Each row of a before or after table is a point. One or more steps were done to the points. Then noise was added and the rows were shuffled. The steps act on how far a point lies along the listed directions, d1 being the first. Write out the steps. A step turns or swaps two directions, mirrors them in a line or flattens them onto one, adds a multiple of one to another, or multiplies one. Angles are multiples of 10 degrees, from the lower direction toward the higher: turns from -170 to 170, lines from 10 to 170 but not 90. Use the fewest steps. Two steps may share a direction if one is a turn and the other turns, adds or multiplies; they go together, in the order done. Otherwise the lowest direction goes first.

Directions:
(1): [-24.3   7.9]
(2): [ 7.9 24.3]
Before, 13 rows:
[[ 3.8  9.4]
 [-4.5  0.8]
 [-0.6  2.7]
 [ 0.4  0.8]
 [ 0.8 -5.5]
 [-5.3  3.3]
 [-2.5  3.4]
 [ 4.2 -4.2]
 [-1.6  4.7]
 [ 0.7  1.3]
 [ 0.8 -2.1]
 [-3.3 -8.9]
 [ 6.3  1.4]]
After (13 x 2):
[[-4.0 -5.2]
 [ 0.3 -1.4]
 [ 3.1 -9.5]
 [-5.8  0.7]
 [-4.1  3.8]
 [-3.5  9.0]
 [-2.1  1.0]
 [ 4.5 -2.8]
 [ 2.2 -1.5]
 [ 3.9  2.3]
 [-0.2 -0.9]
 [ 4.3 -0.9]
 [ 6.4  1.0]]
Steps: turn d1 and d2 by 140 degrees

Directions:
(1): [  9.5 -30.3   7.9  15.2]
(2): [  8.4  -9.0 -33.4  -5.8]
(3): [26.1 17.0 -1.2 18.2]
Before:
[[ 1.5 -3.9  1.0  1.9]
 [ 0.5 -3.9 -1.3  0.0]
 [ 8.5 -2.6 -4.5  4.1]
 [-4.3  4.6  2.4 -3.3]
 [ 0.6 -7.2 -1.2 -0.5]
 [-5.6  4.2  5.5 -2.1]
 [ 3.4  1.3  2.9  0.9]
 [-2.7 -4.7 -3.4 -1.7]
 [ 4.2  0.2 -7.1 -0.4]
 [-9.0  3.1  8.8 -7.2]
 [ 4.7 -2.8 -1.7  4.2]
 [ 4.5  2.6 -3.7  0.3]]
After:
[[ 1.2 -4.1  1.2  1.7]
 [ 1.3 -3.5 -1.7  0.7]
 [-2.9 -6.2  1.7  0.1]
 [ 2.5 -2.3 -5.6  0.9]
 [ 2.7  8.3  1.9  2.5]
 [-4.9 -8.8  1.5 -3.1]
 [ 3.6 -6.0 -2.5  1.1]
 [ 1.5  7.5 -0.2  0.0]
 [-4.3 -1.3  0.2 -4.5]
 [-4.3 -3.8 -3.2 -5.1]
 [-0.4 -0.5  4.7 -1.1]
 [ 9.1 11.7  0.5  2.7]]
Steps: mirror d2 and d3 in the line at 160 degrees

Directions:
(1): [  7.4 -40.3 -21.0  -8.4  17.0  -6.1  -8.5  -4.0]
(2): [  3.0   6.2 -20.0  14.8 -17.6  12.1 -20.9 -32.3]
Before, 13 rows:
[[ 2.0  6.2  5.2 -2.1  2.4 -0.6  4.4  9.6]
 [-0.8  3.4  9.0 -1.0  1.3 -0.3  5.6  7.4]
 [ 1.6  2.4  0.0  0.5 -2.6 -1.3  0.4  0.8]
 [-1.0  9.0  7.7 -1.3 -1.4 -0.8  5.1  8.3]
 [-0.9  5.9  3.2  2.8 -3.2 -1.3  5.2  2.3]
 [ 4.4 -6.2 -9.7  4.0  1.4  1.1 -6.0 -7.3]
 [-1.0  6.1  7.6  2.4  1.3 -0.9  2.7  4.3]
 [-2.1  1.4  8.4 -1.7  0.4 -5.2  6.9  9.5]
 [ 2.8  0.2  1.5 -1.9  1.6 -1.4  3.0  6.5]
 [ 0.4 -6.1 -3.7 -0.3 -0.7  0.3 -4.6 -2.5]
 [ 3.2 -3.1 -7.4 -0.2 -0.8  2.9 -3.5 -4.7]
 [-1.5  2.9 -0.6  2.1 -5.8  0.3 -6.8 -3.4]
 [ 1.2 -3.8 -7.6  1.4  0.1  1.6 -7.5 -7.9]]
After (13 x 8):
[[ 1.8  2.4 -0.4  1.1 -3.0 -1.0  0.1  0.4]
 [-1.4  3.3 -1.1  2.2 -6.0  0.4 -7.1 -4.1]
 [-0.8  9.6  6.3 -0.4 -2.6  0.0  3.6  5.9]
 [ 2.0  6.5  4.6 -1.5  1.7  0.0  3.5  8.2]
 [ 1.0 -4.0 -6.6  0.8  0.8  0.8 -6.6 -6.7]
 [-0.6  3.6  8.3 -0.3  0.5  0.2  4.7  6.1]
 [ 4.3 -6.6 -8.4  3.1  2.5  0.2 -4.4 -5.5]
 [-1.8  1.6  7.9 -1.0 -0.5 -5.0  6.1  8.4]
 [-0.9  6.5  6.7  3.3  0.4 -0.2  2.0  2.7]
 [-0.7  6.1  2.3  3.5 -4.3 -0.6  4.1  0.5]
 [ 0.2 -6.2 -3.0 -0.7  0.1 -0.3 -3.7 -1.5]
 [ 3.0 -3.6 -6.7 -0.8 -0.1  2.3 -2.7 -3.2]
 [ 2.8  0.3  1.5 -1.6  1.4 -1.3  3.0  6.4]]
Steps: add -0.3 times d1 to d2

Directions:
(1): [-18.1   1.8   0.8  22.0 -19.8  28.0  10.3 -28.2 -26.0  -3.2   1.2]
(2): [-35.5  -4.2  -4.7 -17.1  15.2   3.1  22.8  16.8  -4.3 -29.6  -7.1]
(3): [ 23.8  31.1  26.2  -3.9  15.4   9.5   9.8   4.4 -16.2 -17.9  17.8]
(4): [ 11.6   2.0  -0.4 -17.2  -9.8  25.9  17.8 -18.2  40.6  -8.0  -3.9]
(5): [-12.4   5.9  35.3  20.6   3.4  -7.1  22.7   8.2  13.8  22.4 -19.6]
(6): [  4.6   5.3  -8.8  -2.1  40.1  -0.3  -4.2 -30.3  -6.4   4.4 -29.1]
Before, 8 rows:
[[  3.1   1.2  -0.7  -2.6   0.8  -1.8  -3.8   1.1  -4.0  -3.5   2.0]
 [ -5.3  -0.7   0.9   7.3   0.1   2.1   2.3  -0.3  -3.3   0.4  -4.5]
 [  5.5   0.2  -2.9   5.5   8.0  -9.8 -10.9  -3.4  -9.0   3.9  -4.4]
 [ -0.8  -0.9  -7.8  -0.4  -5.0   4.6  -1.8  -4.5 -10.4  -6.9   3.9]
 [ -3.1  -2.0  -5.2   1.1  -6.8   1.4  -3.3   1.8  -3.4  -4.0   5.5]
 [  4.0   1.4   2.9   0.0   3.3   0.0   4.6  -4.2   6.8   2.7  -2.3]
 [ 10.5   8.2   6.6   1.7   5.0   1.1   0.1  -4.0  -6.1  -0.8   0.0]
 [  0.0  -5.4  -6.8   5.2  -6.1  -0.9  -3.6  -0.1  -3.3   2.6   2.8]]
After:
[[  5.5   1.2  -1.8   8.6   5.2  -6.2 -10.4  -7.6 -12.3   4.4  -3.7]
 [  9.1   2.5  -0.1   2.2  -0.4  -1.6  -2.7   4.0  -4.4  -1.0   7.6]
 [ -1.0  -2.7  -4.2  -0.9  -2.7  -1.2  -4.5  -1.3  -3.5  -1.1  -0.3]
 [  5.4  -1.4  -8.0  -8.4   2.1  -5.3  -5.2   5.7  -1.5  -6.2   3.7]
 [  2.2  -6.2  -5.7   2.3  -0.9  -5.9  -6.2  -4.2   4.0   8.9  -8.2]
 [  1.9   1.0  -2.6  -2.5  -2.2  -1.3  -3.7   6.3  -1.6  -5.7   7.0]
 [  0.7   2.0   3.4   1.8   6.5  -3.2   1.3   6.6   0.8  -1.1  -3.0]
 [  1.5  -0.2   1.5   2.3   0.6   1.8   4.6  -7.0   5.5   4.1  -3.2]]
Steps: turn d1 and d3 by 170 degrees; multiply d2 by 1.3

Directions:
(1): [ -6.6  10.9   0.3  -2.6 -16.3   4.6   2.1   7.5 -21.8  11.8  23.9  -4.1
  30.9  43.4]
(2): [ 16.3  14.2  -4.2 -18.8 -19.3  -1.0 -27.0 -23.4   3.5 -35.8  21.6   5.8
 -15.1   7.0]
(3): [ 24.1  14.9  -6.6   9.3   0.7  16.0  -1.6 -11.3   4.1   4.8  14.7  -4.1
  41.0 -35.8]
(4): [ 27.7 -16.6 -25.8 -15.1  10.6  -3.8   5.9 -19.8 -41.8  12.3 -10.8  -2.4
  -7.2   1.7]
(5): [ 21.3  -9.7  13.0  -0.3 -15.6  19.8   7.6   6.9   2.3 -28.3 -41.7  -4.3
  18.1  14.5]
Before (9 x 14):
[[ -7.1   1.5   6.0   5.7  -0.5  -1.5   2.2   8.4   9.6  -3.7  -2.6  -0.7
    1.6  -3.8]
 [ -3.9   0.6  -2.9  -1.7   2.0  -1.0  -0.7   0.0   1.2   3.7  -0.6   0.0
   -4.0  -3.6]
 [ -2.0   3.3  -1.0   2.1   0.3   4.0   1.8   2.3   8.6  -2.4   1.7  -2.0
    2.1  -9.5]
 [ -5.3  -1.1  -0.1   5.8   2.6   2.9   6.0   3.8   0.9   4.0  -7.2   1.0
    5.0   0.6]
 [  4.2  -3.5   5.7   1.9  -0.4   4.7   3.9   4.5   1.0  -1.8  -7.8  -3.4
    9.3   2.6]
 [ -9.6   1.8  -2.9   1.7   1.3  -6.8   1.0   2.2   1.8   9.0  10.7   1.7
   -7.7  -2.2]
 [  3.1  -3.0   0.9  -2.7  -3.2   1.1   2.7  -1.9  -6.4  -2.7  -4.1  -3.3
   -3.7   4.0]
 [  9.2  -3.3  -0.2  -5.7  -3.5   1.7  -3.4  -2.8   0.4 -13.1  -6.5   0.3
   -1.0   0.1]
 [  0.6   5.9   0.2   1.9  -1.5   2.5  -0.6  -1.0  -3.7   1.6   7.3  -0.6
   10.8   2.2]]
After (9 x 14):
[[ -1.9  -3.8   8.5   2.4  -0.8   2.8   3.7   7.2   5.2  -3.5  -7.6  -3.0
    3.1   4.0]
 [ -6.7  -0.9   2.1  -1.5   0.6  -4.4   0.2   1.6  -3.1  -1.9  -1.1   1.6
   -7.6   9.0]
 [  7.7  -0.8   1.6  -3.6  -4.8   3.4  -4.1  -1.3   4.2 -14.0  -4.3   0.2
    3.1  -0.6]
 [ -8.1   3.5   3.2   6.2   0.9  -2.8   1.4   6.8   8.5   0.7   4.1  -0.2
    2.9  -7.4]
 [ -1.5   1.2  -4.1  -1.4   1.2   0.6  -0.2  -1.5  -0.5   3.5   0.2  -0.7
    0.1  -4.9]
 [ -7.0  -0.8   0.1   6.2   2.8   2.4   5.5   4.3   1.6   4.7  -5.6   1.3
    4.7   0.4]
 [ -6.2   1.0  -1.5   0.9   2.2  -0.4   2.0   2.3   8.0  -1.4   0.1  -1.3
   -7.0  -7.8]
 [ -2.1   1.7  -7.4   0.6   1.3  -5.2   2.1  -2.6  -5.1  11.0  12.1  -0.4
   -2.2  -4.1]
 [  5.0   0.0   2.1  -0.4  -5.3   4.2   2.7  -0.9  -3.9  -3.4  -2.6  -3.6
    3.5   1.9]]
Steps: mirror d1 and d3 in the line at 160 degrees; turn d4 and d5 by 30 degrees

Directions:
(1): [ 27.2  26.3  -7.4   9.0   4.8 -21.7  14.5 -35.3  -9.1  15.7 -18.5   5.4
  -1.6 -20.7 -20.6  -5.4 -22.2 -16.1]
(2): [ 25.7  -4.2   1.8 -21.6  -0.4   9.0   1.4  24.9 -18.5  10.8   8.7  -1.6
  14.3 -28.1  31.5  -6.2   2.0 -38.0]
(3): [ 18.7 -25.5  -8.7 -17.9  -0.2  13.9  35.4 -14.5  24.9 -33.4 -17.5 -11.7
   6.1  12.8   2.3  13.0  -9.6 -12.7]
(4): [-26.2  -9.2 -23.3  13.6   6.0   8.0  18.7  18.5 -10.3  -6.7   7.2  34.8
  11.7 -15.6  -1.8  10.8 -40.6   2.9]
(5): [  8.2   8.4 -14.5  37.5  11.5  26.2 -16.8   3.4  28.9  22.6  -6.9 -10.3
   1.5   1.2  10.2  33.6   0.5 -15.9]
(6): [-13.0  -3.2 -18.6  -3.1   3.5  24.3 -25.4 -17.2  10.0 -24.9  -0.7  -7.5
 -29.5 -38.1  -0.7 -25.5  -1.3  -5.3]
Before, 9 rows:
[[  1.6   0.0  -2.8   4.4   0.1   1.8   2.1   1.6  -3.1   6.1  -0.8   4.5
    1.7  -1.8   0.2   2.7  -3.9  -2.2]
 [ -6.2  -3.0  -1.7   7.3   1.2   3.7  -5.0   4.9   5.9  -0.8  -0.4  -0.4
   -0.8   7.7   0.1   3.4   0.8   1.4]
 [ -5.4   3.2  -2.0   1.8   2.5  -3.6  -2.5  -1.2  -2.1  -0.4   1.9   4.9
    2.1   1.0  -3.0  -1.3  -0.3   3.4]
 [  3.9   1.4   8.4   0.5  -0.9 -10.4   1.9   6.3  -9.3  11.5   2.4   2.2
    3.0   3.1   1.5  -1.4   4.0   0.1]
 [  7.7   6.3   5.8  -2.0  -1.2  -6.7  -0.6  -6.3  -0.3   4.8  -2.0  -5.4
    0.0  -1.0  -0.2  -4.5   2.8  -0.5]
 [  3.9  -3.1  -7.0   7.3   2.3   6.5   2.7  -1.2   5.1  -1.6  -3.9  -1.1
    1.0   1.5  -0.1   7.4  -6.2  -5.2]
 [ -5.8   5.7  -5.0  15.1   6.0   6.2  -7.5  -2.0  10.3   4.3  -2.5  -3.3
   -4.7  -0.7  -6.3   8.8  -3.4   6.8]
 [  5.4   2.4   3.4   2.6   3.0  -2.0  -3.9  -2.2   3.1   3.2  -1.7  -5.7
    0.5   2.3   1.0  -0.5   1.6  -5.8]
 [  4.3   7.5   3.1  -5.2  -4.5  -2.8  -3.6   1.7 -11.9   9.0   5.8  -0.1
   -0.1  -7.7   1.3  -5.4   4.4  -5.1]]
After:
[[  1.0  -1.8   5.5  -1.5   1.6  -0.9  -5.3   3.3   1.4   0.1   2.5  -5.5
    0.8   4.4   3.7  -2.3   4.9  -2.3]
 [ -4.1  10.3  -0.4   8.9  -2.4   0.7  -9.2  -0.1  -3.8  11.8   5.0   0.9
   -2.8  -1.9  -3.6   2.2   3.4   2.9]
 [ -4.2  -3.7   3.4  -3.8  -2.5  -6.3   2.3  -4.4   0.8  -9.1  -3.4  -0.6
   -3.3   9.8  -6.9  -6.4   1.0   6.0]
 [  2.9 -10.1  -0.7  -8.0  -1.6   6.5   1.7  11.7  -4.6  -5.5   4.0  -0.9
    4.2  -1.9   9.9  -1.3   0.1  -7.3]
 [  1.5   3.2   3.0   4.9   0.3   1.0  -4.7   0.0   6.4   4.9   0.0  -5.8
    0.6   2.8   2.7   3.1   3.9   2.1]
 [ -8.5   2.6  -4.7   7.7   3.5  -2.9  -0.1  -7.5   5.3  -3.9  -1.9   4.0
   -0.2   7.5  -9.1   3.4  -2.4   8.8]
 [ -1.4   4.1   5.3  11.3   1.1  -9.5   0.1   0.7  -1.9  12.4  -0.7   2.7
   -0.2   9.0  -4.9   4.4   1.9   6.6]
 [ -4.2  -3.4  -1.4   2.8  -1.0   3.3   0.4   6.1  -3.0   3.0   2.2   4.6
    1.5   1.6   1.7   2.0  -0.7   2.3]
 [-17.5  -7.4   1.3   0.1   0.2   1.5   0.4  -4.9  12.0 -16.9  -1.2  -4.4
   -8.3  15.2 -12.6   0.7   2.0  24.4]]
Steps: turn d1 and d5 by 120 degrees; add 0.5 times d5 to d4; turn d2 and d3 by -50 degrees; multiply d2 by 2.5

Directions:
(1): [ -6.5  10.4   1.4  22.2  26.5 -19.7 -15.6 -24.5  -9.1   4.9 -20.6  18.3
 -13.3  16.2  -9.3  -5.2   0.5  -0.3  36.8 -25.9   3.5  -1.6  36.9 -20.2]
(2): [ 22.6   4.3 -12.2 -38.4  -8.6  19.8   4.9  -9.5  -5.4 -18.5  23.0  -6.7
 -21.0  -4.2 -14.8 -13.5  -3.7 -21.3  33.0 -13.3  22.3  10.4 -14.0 -27.2]
(3): [  9.3   5.5   3.8  -3.1   4.1 -14.0  -6.6  32.7  30.4  -0.3  33.9   1.0
  -3.3  35.9   4.3 -12.3 -32.2  -9.6  -8.7   2.8  13.3 -26.8  26.1  -2.1]
Before, 14 rows:
[[  7.7   2.7  -1.7  -9.1  -2.9   3.3   1.5  -1.0   0.9  -6.5   4.7  -3.1
   -2.3   0.0  -0.2  -3.8  -4.6  -4.1   6.1  -1.7   4.3   2.6  -5.1  -5.2]
 [  0.1  -1.0  -0.3  -2.4  -0.7  -0.1   2.4   0.9   3.5  -1.5   1.2  -0.4
    0.1  -1.6   0.7  -1.8  -2.2   0.8  -3.9   3.7   0.0   0.4  -1.5   3.7]
 [  1.0   1.5  -1.5  -4.1   2.0   0.8  -4.1  -7.5  -5.5  -3.4  -1.9  -0.7
   -3.7  -1.5  -8.1  -6.2   0.5  -2.1  10.9  -4.4   5.1   3.0  -1.2  -7.5]
 [ -0.8   0.6   1.2   1.7   3.0  -7.5  -4.3   8.4   6.9   1.5   6.3   0.9
    0.1   8.8   0.0  -4.5  -7.0  -3.4  -4.0  -0.9   1.5  -9.5  12.9   1.8]
 [  1.8   1.5   0.6   0.8   1.0  -2.6  -5.0  -0.4   0.8   3.0   0.1   2.1
    0.0   4.4   2.4  -1.2  -0.8  -0.7   0.8  -2.3   1.1   0.4   5.2   2.6]
 [ -1.8   1.4  -1.6  -0.7  -2.0   4.3  -0.2  -4.7  -8.7   0.7  -6.6  -1.5
   -0.5  -6.2  -0.3   2.3   5.4   2.8   1.6  -1.6  -4.3   5.8  -4.5   1.1]
 [ -6.8   1.9   2.3  13.1  10.2  -7.5  -6.5  -5.7  -0.7   3.7  -9.5   5.7
   -0.4   0.9   0.1   0.6   4.8   4.5   4.8  -6.0  -0.8  -3.5  11.5  -2.5]
 [ -1.8   1.9   3.2   6.6   1.4  -7.4  -5.7   8.3   8.1   4.3   5.4   3.2
   -1.4   9.7   3.1   0.3  -9.6  -0.2  -3.7   2.6  -1.6  -8.4  11.3   2.3]
 [ -2.6  -1.4   2.7   6.1   3.8  -5.4   1.4   1.0  -0.9   1.7  -4.2   0.8
    4.1   0.1   1.6   1.3   0.3   2.9  -4.0   4.1  -4.8  -0.8   4.8   4.4]
 [  4.9   2.7   0.2  -4.7  -3.2  -1.4  -1.0   9.2   5.7   0.3   9.7  -0.8
    0.4   9.1  -0.5  -4.4  -7.0  -1.5  -3.6   1.9  -0.8  -5.4   1.8  -0.7]
 [ -2.3   1.5   0.6   2.5   1.5  -1.1  -1.9   1.7  -0.4   0.9  -0.7   2.7
    0.0   0.9   3.4   0.7   0.6   2.7  -0.2   2.2  -1.9   0.5   0.1   0.6]
 [ -2.6  -0.9   0.2   3.5   0.2   0.8   0.0  -7.5  -1.5   1.1  -8.0   1.3
    1.9  -7.4   2.3   2.0   6.1   3.8  -0.1   2.6  -4.6   6.3  -6.5   3.0]
 [ -3.2   6.0   2.7  13.0   6.7 -10.9  -6.6  -3.8   1.7   6.0  -4.2   8.1
   -4.9  12.7   1.3  -2.6  -3.4   2.6  10.3  -9.1   2.2  -6.2  16.6  -5.8]
 [  0.5   3.3  -1.4   3.7   2.4  -2.7  -2.6   3.3   7.1   1.3   7.3  -0.1
   -6.8   7.6  -0.5  -4.7  -7.2  -2.9   1.9  -1.4   4.9  -6.9  11.7  -3.4]]
After (14 x 24):
[[ -1.1   6.6   3.1  10.9   6.9 -12.2  -7.6   0.7   5.5   5.6   0.9   8.1
   -6.0  18.7   1.3  -4.6  -8.1   1.5   9.9  -9.2   5.3  -9.9  20.5  -6.8]
 [ -3.4   0.0   0.3   2.7   3.0  -1.0  -3.5  -7.0  -7.1  -0.2  -8.1  -1.0
    0.9  -3.7  -5.0  -2.1   3.8   3.5   3.8  -1.0  -0.1   2.8  -1.6  -1.8]
 [  6.3   3.7   1.2  -4.4  -2.8  -4.6  -3.1  17.1  12.6   0.7  17.0  -0.4
    0.4  16.4   1.2  -6.0 -14.2  -3.3  -5.6   3.4   1.2 -11.7   7.7  -0.4]
 [  3.3   2.3   1.0  -1.8   4.0 -10.1  -6.0  16.7  14.8  -0.7  17.1   0.8
   -1.9  18.7   0.3  -8.6 -15.6  -7.9  -3.3  -1.9   6.7 -16.6  20.2  -1.1]
 [  1.2   4.7  -0.3   4.4   3.4  -6.6  -3.9  11.4  14.7   1.3  14.3  -0.3
   -6.0  15.8   1.2  -6.7 -14.3  -3.8  -2.0  -0.3   6.8 -13.5  18.0  -2.9]
 [  3.1   4.1   2.8   1.7   2.3  -9.1  -7.6  14.9  15.2   2.1  16.7   3.7
   -5.1  18.3   2.1  -4.7 -18.5  -5.6  -0.4   1.1   5.2 -14.2  17.1  -2.2]
 [  2.0   1.7   1.0  -0.1   1.2  -2.9  -6.1   1.3   2.3   2.4   2.9   2.4
   -0.7   6.7   2.4  -2.0  -3.3  -1.4   0.9  -1.8   2.4  -1.0   6.0   2.5]
 [  1.0  -0.7   0.5   1.2   3.4  -2.8   2.1  -1.3  -2.5  -1.4  -2.0   0.5
    0.0  -0.5  -1.1  -0.2   0.2  -0.1   1.6   0.9  -1.6   1.7   3.6  -0.9]
 [  0.6  -0.2  -0.2  -4.1  -0.7   0.0   2.3   1.3   3.4  -2.8   3.1  -0.8
    0.3  -1.3   0.5  -2.3  -2.8   0.0  -3.5   3.5   0.2   0.2  -0.8   2.0]
 [ -3.3  -1.4  -1.5   1.7   0.0   5.5   1.6 -15.3  -8.1   0.3 -13.9   1.1
    0.5 -14.4   0.7   3.4  12.8   3.9   4.8   0.2  -5.3  11.9 -12.0   1.5]
 [ -0.8   2.0  -0.3   0.1   1.7   0.0  -1.1   1.5  -0.3  -0.1   0.4   2.4
   -1.3   0.4   1.8  -0.7   0.3   1.3   2.2   0.7  -0.8   1.2  -0.4  -1.6]
 [ -5.4   2.2   0.4   9.6   9.1  -4.9  -5.9  -8.3  -2.1   1.3  -8.4   5.4
   -2.9  -0.2  -1.6  -0.4   5.7   3.1   9.3  -7.9   1.7  -1.1   9.7  -5.2]
 [ -4.1   0.6  -2.2  -0.4  -2.5   6.9   1.1 -10.5 -15.5   1.0 -13.3  -2.1
    0.8 -12.9  -1.2   4.6  11.4   4.0   3.0  -1.4  -6.7  11.0 -10.0   2.1]
 [  4.1   1.9   1.0  -2.5  -2.6  -0.9   0.1   3.1   2.9  -3.6   1.5  -2.6
    2.6   1.6   3.1  -1.3  -5.1  -0.1  -2.3   1.7   0.7   0.2  -2.4   1.2]]
Steps: flatten d1 and d2 onto the line at 170 degrees; multiply d3 by 2
